Each row of a before or after table is a point. One or more steps were done to the points. Then noise was added and the rows were shuffled. The steps act on how far a point lies along the listed directions, d1 being the first. Name the steps. A step turns or swaps two directions, mirrors them in a line or flattens them onto one, adds a multiple of one to another, or multiplies one. Angles are multiples of 10 degrees, from the lower direction toward the higher: turns from -170 to 170, lines from 10 to 170 but not 90. Use the fewest steps. Two steps may share a direction if one is a turn and the other turns, adds or multiplies; they go together, in the order done. Otherwise the lowest direction goes first.

Directions:
(1): [ -3 -52]
(2): [52 -3]
Before:
[[-46 -17]
 [ 36  -8]
 [  2 -46]
 [ 10  78]
 [-10  31]
 [ 16  31]
 [-39 -13]
 [ 68  35]
 [-33   9]
 [ 14   5]
 [ 21  45]
 [ 77 -29]]
After (12 x 2):
[[-14   5]
 [-47 -61]
 [-54  65]
 [ 52  -9]
 [-24  25]
 [ 39 -12]
 [ 19  39]
 [-78   6]
 [-28 -18]
 [-41 -34]
 [ -4 -30]
 [ 23 -19]]
Steps: turn d1 and d2 by 150 degrees

Directions:
(1): [36  5 29 47 21 57]
(2): [ -3  49  17  16  56 -45]
Before:
[[ -14  -16  -32  -16  -25   13]
 [ -36   34  -13  -21   21  -74]
 [ -35   36  -33   -8   33  -45]
 [  10  -19   23   15  -59   52]
 [ -32   63  -13  -46   53 -121]
 [  -3   -4   -7   10  -25   27]
 [  -3   -2  -11  -42  -25   11]
 [  30  -16    0   13   -4   20]
 [  34  -47   19   16  -63   91]
 [  19   -7   25   11   -2   31]
 [  24   10    4   27  -23   33]
 [ -37   31    0  -46   18  -85]
 [  31   -9   13   48  -11   28]
 [  15    2   16    4    5    0]]
After (14 x 6):
[[ 20  24   8  35  -7  17]
 [ 29  17  18  57  12   8]
 [-34  -2  -9 -57 -21 -53]
 [ 17   5  30  18  16  16]
 [  4  -6  25  21 -42  40]
 [ -3 -12 -15 -43 -37  19]
 [ 17   8  18   6  10  -7]
 [ -9 -26 -33 -19 -37  18]
 [-31  23 -25 -61   7 -81]
 [ 28  -4   3  19   9  10]
 [ -1   1  -7  10 -23  22]
 [ 32 -22  26  22 -31  68]
 [-33  15 -40 -13  13 -27]
 [-35   9 -24 -33 -10 -49]]
Steps: add 0.7 times d1 to d2

Directions:
(1): [-70 -35   4  46 -51  -5  18  31   1]
(2): [ 40  42  39  -3 -76 -14  23  -5 -28]
Before (9 x 9):
[[ 59 -23 -46 -43  93  -5 -67 -43 -16]
 [ 11 -36 -51 -28 117  10 -31 -30  25]
 [ -4 -39 -21 -26  64  13 -18   1  27]
 [ 36   4  47 -12 -64 -21  19  -5 -27]
 [ 36  25   6 -27  66  15 -26 -40   0]
 [-65 -53  -9  68   2  -8 -18  15  24]
 [-92 -65 -33  20  46  -2   6  33  33]
 [ 20  56  21  -4 -95 -24 -11   5 -28]
 [-96 -60 -32  56   0   5 -13  37  45]]
After, 9 rows:
[[-67 -39 -45  29  47  12 -31  16  51]
 [ -3 -40 -21   7   5 -13 -36  -8 -23]
 [ 53  15  42 -30 -38 -18  12 -15 -23]
 [ 47  64  15 -24 -62 -16 -21 -10 -26]
 [-11   6  22  11   5   8  -6 -21  -4]
 [-43 -50 -36  13  39   2 -10   1  12]
 [-28 -50 -12 -11  27  10  -6  13  25]
 [-76 -57 -41   6  67   5  -1  18  35]
 [-41 -41 -17  47  40   0 -36  -1  31]]
Steps: flatten d1 and d2 onto the line at 110 degrees

Directions:
(1): [-75  17  -3 -64 -28  14  46 -42  -1  40 -35   3  21 -29]
(2): [-41   6  31  69  -8 -26 -11 -65  25  10  17 -73  -7   6]
(3): [ 14   5 -67  14 -53 -43 -50  19 -12  46 -58 -23  11   7]
(4): [ 30  54 -25 -24 -20 -33   7  -2 -16 -39  54 -39  26 -75]
Before (13 x 14):
[[  -2    3  -19   77  -27  -19  -47   10   10   18  -33  -55   15   40]
 [  36   41  -23   96  -49  -87  -51  -13   10  -23   66 -118   11  -39]
 [ -21   10   45   90    5  -17   -7  -81   19   -2   20  -81    1   -3]
 [   2   78  -62  -54  -81  -72  -18  -28  -14   28  -20  -56   33  -55]
 [ -34   11    3  -14  -42  -11   24  -29    6   14   25  -52   15  -19]
 [   4   56  -66  -17  -73  -38   16    1  -23   13  -14  -83   43  -79]
 [ -53    0   41   -9  -14   47   42  -51   -4   12  -25    5  -16  -14]
 [ -41  -21   21  -19   51   41    7    1    0  -13    2   43  -25    2]
 [   1   17  -61   21  -32  -43  -22  -26  -21   31  -43  -67   21  -35]
 [ -16   42  -27  -16  -58  -28  -24   -8  -15    7   -6   -3   28  -54]
 [  17  -27   39   76   37    3  -14    5  -11   -9   35  -11  -17   19]
 [  26   35  -21   29  -14  -64  -40  -35   30  -31   66  -70    2  -51]
 [ -53  -23   11   88  -13  -45  -53  -57   34   34   -4  -69   -2   25]]
After:
[[  -2   26   -6  -18   -5   -7   25   -5  -36   -4   36  -17   21  -62]
 [ -41  -25   -7   14  -37  -16  -41  -25   18   87 -108    5  -21   87]
 [  46  -23   33   46   19   37  -14   19   -9  -29    3   20  -37   21]
 [   0   39  -48   23  -49  -30  -25    9   -5   14  -26  -58   39  -14]
 [   7    9  -12    8  -12   -7    0  -19  -12   19  -29  -13   19  -16]
 [ -72   -7  -25  -49  -30   -6    2  -48   33   61  -52    7    6   -4]
 [ -58  -44  -16   31  -36   20    7   -4   10   82 -108  -19   -6   60]
 [ -13  -19  -46   36  -17  -18  -27  -19  -13   57  -82  -35   -2   18]
 [   5    1  -47   26  -33  -55  -60    2    1   23   -6  -35   18  -11]
 [ -93   13  -39  -32  -86  -25   17  -35    5   88  -70  -34   28  -18]
 [ -12  -38    5   10  -18   10   -4   14    7   28  -17    2   -9   52]
 [   7   -4   12    0   55   19  -11   18   -5  -52   48   21  -22  -22]
 [ -40  -18    8   28  -31    4  -37   -8    7   38  -53   28   -5   32]]
Steps: turn d1 and d4 by -130 degrees; flatten d2 and d3 onto the line at 70 degrees
